Each row is a point. Two turns around zero, p and q, are shown by what they do to some points. Write where each new point lands after one turn and then the other. Backwards means that the second turn is done in reverse. Each puzzle has new turns, and all numbers are rounded.

Turn p:
[9 49] -> [46 19]
[-15 -23] -> [-27 0]
[6 -26] -> [-19 -19]
Turn q:
[-54 4] -> [-54 5]
[0 -4] -> [0 -4]
[-3 -20] -> [-3 -20]
[5 20] -> [5 20]
[52 -1] -> [52 -2]
Where do these land?
p, then q: [-6 -25] -> [-24 -8]
q, then p backwards: [-12 10] -> [-15 -4]
q, then p: [20 51] -> [54 9]
q, then p: [-2 -36] -> [-32 -17]

Turn p:
[30 -6] -> [28 -13]
[-17 -3] -> [-17 1]
[46 23] -> [50 12]
[-21 -25] -> [-26 -20]
[-39 12] -> [-35 21]
Turn q:
[39 -2] -> [39 -3]
[-55 14] -> [-55 15]
[31 4] -> [31 3]
[4 -21] -> [3 -21]
[-19 4] -> [-19 4]
Where do these land?
p, then q: [-13 6] -> [-11 9]
q, then p: [22 37] -> [31 30]
q, then p backwards: [-8 -43] -> [1 -44]

Turn p:
[26 -6 -10] -> [1 -21 -19]
[2 -37 -16] -> [-36 -9 -15]
[24 9 31] -> [21 -28 20]
[-52 34 -5] -> [14 59 14]
Turn q:
[-68 -14 8] -> [-29 -55 -31]
[39 14 12] -> [9 26 33]
[15 15 -15] -> [-1 26 -2]
[14 -14 -5] -> [20 4 0]
Where do these land?
q, then p: [12 -10 15] -> [1 -19 11]
q, then p: [-31 -17 11] -> [-36 -4 -7]
p, then q: [-2 -10 -25] -> [-10 7 -24]
q, then p: [1 15 -56] -> [29 30 -40]
q, then p: [20 22 55] -> [0 -9 62]

Turn p:
[0 29 0 -4] -> [13 15 -7 -20]
[12 5 14 54] -> [19 19 -31 40]
[20 -35 25 8] -> [12 -19 17 39]
[39 2 -6 32] -> [27 -15 -35 21]
[-31 29 -28 -36] -> [-25 12 4 -56]
[-20 -1 16 -24] -> [-7 11 31 -10]
[-20 -29 -21 -29] -> [-38 -22 20 -12]
Turn q:
[-1 -5 1 13] -> [7 -12 1 -2]
[-36 0 26 17] -> [2 -26 26 31]
[-24 17 -11 21] -> [6 -18 -16 28]
[21 -2 20 -76] -> [-39 63 28 -19]
[20 11 8 2] -> [18 16 1 -5]
[21 -20 -43 24] -> [8 -22 -39 -34]
Where do these land?
p, then q backwards: [-28 -29 6 34] -> [-36 27 -2 -28]
p, then q backwards: [-7 37 4 -23] -> [41 -13 7 -7]
q, then p: [10 2 10 -21] -> [10 19 5 -13]
q, then p: [-11 -6 33 53] -> [26 -33 11 47]
q, then p: [7 -19 24 0] -> [16 2 27 4]
q, then p: [11 -19 -30 -30] -> [-28 9 11 -36]
q, then p: [18 34 -47 -13] -> [-17 -4 -45 -39]

Turn p:
[-10 1 -62 11 6 11] -> [34 -39 -23 30 12 7]
[-12 -8 25 1 -36 -17] -> [-19 21 24 12 -24 16]
[17 12 -9 38 -23 7] -> [35 28 3 22 3 3]
[-37 -18 38 -75 44 24] -> [-68 -34 -30 -66 -8 13]
[19 -21 14 53 -15 -6] -> [24 34 37 11 24 16]
[38 4 -6 -11 -21 10] -> [32 6 6 -14 -27 -12]
[-23 36 -8 -42 36 25] -> [-24 -24 -61 -18 -3 -18]
[4 11 7 22 3 -9] -> [1 18 4 11 14 -9]
[3 -18 1 2 5 -44] -> [-15 -13 39 12 8 -14]
Turn q:
[-5 -57 33 8 18 -5] -> [11 -46 -8 30 34 -20]
[-57 -9 -13 -23 24 9] -> [-24 -7 26 -34 47 -7]
[38 0 -4 -13 7 -6] -> [31 5 -3 -1 -21 -16]
[-24 49 1 19 -16 -37] -> [-37 30 37 21 -21 21]
[29 1 1 -14 -30 16] -> [12 -12 -22 -14 -34 10]
[-13 68 -4 11 -1 13] -> [-9 47 20 -10 -8 48]
[31 -51 -14 12 -1 11] -> [15 -15 -48 8 4 -34]
Where do these land?
q, then p: [1 8 21 -13 37 -24] -> [-7 34 21 -22 16 -17]
q, then p: [23 1 -5 -20 43 -43] -> [-12 37 39 -1 0 -41]
q, then p: [-11 -41 29 -5 -28 13] -> [10 -34 22 -7 16 39]
q, then p: [-11 26 -45 30 -24 -27] -> [-27 16 -33 52 -16 2]
p, then q: [-23 3 -13 27 -16 39] -> [12 34 -38 -18 5 10]
p, then q: [30 -25 27 31 20 26] -> [53 8 28 -24 1 10]
p, then q: [17 8 28 3 -5 19] -> [6 12 19 -21 -20 12]
p, then q: [-25 21 -41 -54 -28 -4] -> [-53 -21 -48 6 -19 -22]
